Every row gives one point. The window is the flat piece filled in between its corners: a triangle in 3 columns, a solid with four corners in 4, and so on. A path goes straight from each point to the next, and from the last back to the first. List the points from which the path goes on through the window.

Window (4 x 4)
48; 31; -36; 3
49; 35; -29; -62
-51; 21; 9; 66
13; 4; 74; 40
Path:
(1): -11; 46; 33; 52
(2): 34; 74; -8; -4
(3): 39; 4; -18; 14
(4): -36; -50; 12; 23
(5): -12; 51; 46; 46
(6): -14; 40; 28; 52
(7): -34; -37; 28; 4
(8): 18; -36; -30; 66
(9): -53; 37; 28; 53
(10): -11; 52; 54; 22
(11): -26; -1; 11; 38
(12): -16; -17; 18; 26
(13): 32; 69; 43; 20
(14): -23; 59; -15; 83
(15): -70; -52; 54; 1
(16): 6; -47; 55; 20
Through the window after points: 2, 8, 12, 14, 16

Window (8 x 8)
-19; -39; -103; 23; -70; -24; 32; 27
19; -5; 46; 6; -11; 88; 25; -56
25; -32; 40; -43; 24; 5; -3; -44
-7; -11; 22; -24; -44; 21; -68; 4
-28; -26; 42; 47; -33; -37; -34; -23
-117; -24; 115; -10; 7; -12; 98; -52
36; 18; -16; 16; -40; -6; 59; 21
5; 40; -37; 61; 17; 62; 49; 24
Path:
(1): 31; -52; 49; -2; -40; 105; -9; 45
(2): 3; 22; -1; 14; -11; -7; 54; -31
(3): -8; -10; -3; -14; -43; -7; 5; -36
(4): 5; -66; 56; 12; -9; 13; 22; 23
(5): 12; -75; 41; 24; -33; -1; 9; 12
(6): 0; 79; -21; -41; -1; 7; -3; -43
(7): -13; 20; -5; 35; -32; 14; 29; -40
(8): -7; -47; -24; 17; -44; 51; 12; 57
Through the window after points: 1, 5

Window (11 x 11)
62; 23; -64; 20; 4; 8; 43; -8; 32; 40; 53
86; 51; -69; -10; 18; -19; -13; -95; -2; -2; 17
-25; -61; 14; -59; -44; 9; -26; -48; 40; -23; -93
94; 53; -3; -29; 0; -43; -14; -27; -6; -3; 80
-27; -99; -22; 6; -71; 42; -85; -8; -6; -42; -57
23; -48; -27; 17; 30; 3; -37; 40; -12; -14; -52
-45; 3; 7; 21; -83; -8; -4; -5; -13; -22; -95
-36; 30; 41; -8; -29; 50; 30; -46; -57; 18; -38
8; 39; -51; -34; 23; -24; 0; -43; 3; -54; 55
25; 71; -38; -31; 20; -15; -68; -55; 44; 17; 38
24; 19; 15; 56; 23; -27; 17; -58; 7; 4; 39
Path:
(1): 29; 34; 15; 25; -32; 47; 3; -13; -30; -70; -38
(2): -49; -31; -27; 4; -43; -62; -22; -18; 19; 44; -59
(3): 49; -31; -92; -78; 10; -95; 17; -19; -46; -26; 11
(4): 20; 36; 1; 20; -22; 47; -41; -36; 29; -3; 10
(5): 23; 11; 43; 13; -70; 53; -16; -14; 33; -45; -62
(6): -40; -7; -41; 2; -32; -40; -12; -19; -30; -6; -37
(7): -21; -32; -1; -7; -22; -17; 8; -57; -80; 41; 16
(8): 7; 54; 14; 4; -24; 70; -16; -18; 44; -48; -66
(9): 67; -7; 10; 27; 24; 35; -8; -42; 12; -61; -16
(10): 2; 8; -60; -15; -38; -25; -32; -50; -9; 22; 0
(11): 18; 25; -3; -10; 10; -22; -23; -40; -37; 30; 5
(12): 33; -19; -26; 21; 2; 85; 42; -12; 75; -59; 18
Through the window after points: 1, 5, 7, 9

Window (14 x 14)
30; 18; -2; 16; 11; 25; 25; -78; 18; 23; 3; -23; 1; 5
2; 3; -68; 17; 44; 20; -13; -8; -43; -7; -33; 11; 22; -7
-33; 31; 17; 35; -44; 38; -65; -13; -31; 22; 0; 1; -20; -4
22; -11; 21; -11; -5; 10; -23; 24; 20; 0; 46; 51; 10; 53
52; 34; -32; 40; 39; -12; -15; -2; -11; 20; -3; -10; -93; 23
54; -1; -52; 45; -33; -23; 62; 34; 38; 101; -30; -32; -40; 11
-7; -35; -59; 0; -2; -62; 105; -37; -81; 2; 37; -11; -46; 22
-12; 84; -2; -39; 17; 19; -20; -9; -3; 43; 26; -38; 15; -19
-46; 4; 107; 74; 130; -20; 205; 51; 30; -48; 16; 36; 104; 66
-11; 29; -38; -40; -57; -44; -10; -21; -8; 32; -43; 77; -38; 128
-16; 37; -25; 64; 30; -58; -52; -13; 25; 8; 3; 63; 36; 16
-26; 1; -73; 37; 11; -16; -22; -7; 33; -49; -13; -34; -34; -22
30; 17; 8; -17; 19; 12; 19; -2; 39; 76; -15; 61; -102; -37
3; -24; 48; -46; -28; -51; -14; -18; -44; 27; -30; -27; 1; 34
Path:
(1): 96; 22; -13; -13; -20; 15; 35; 35; -3; -31; -31; 22; -8; -39
(2): 89; 87; 29; -9; -73; -49; 1; -17; -33; 21; -40; 19; -15; 20
(3): -44; -40; -43; 8; 52; 27; 19; -7; 15; 9; 32; -3; -21; 25
(4): -28; 4; -34; 14; 3; -10; -22; -18; 15; 33; 8; 8; 3; 32
(5): 69; 58; 40; 11; 24; -28; 19; 28; -6; -1; -2; 41; -3; -14
(6): 90; 29; -21; -25; -19; -2; 20; 3; -13; -40; -8; -2; 12; -12
(7): -88; -4; -42; 55; 21; -32; -11; -18; -4; 41; -6; -11; -31; 53
(8): -38; 7; -24; 23; 13; -26; 10; -40; 8; 24; 5; 3; -16; 55
Through the window after points: 4, 8
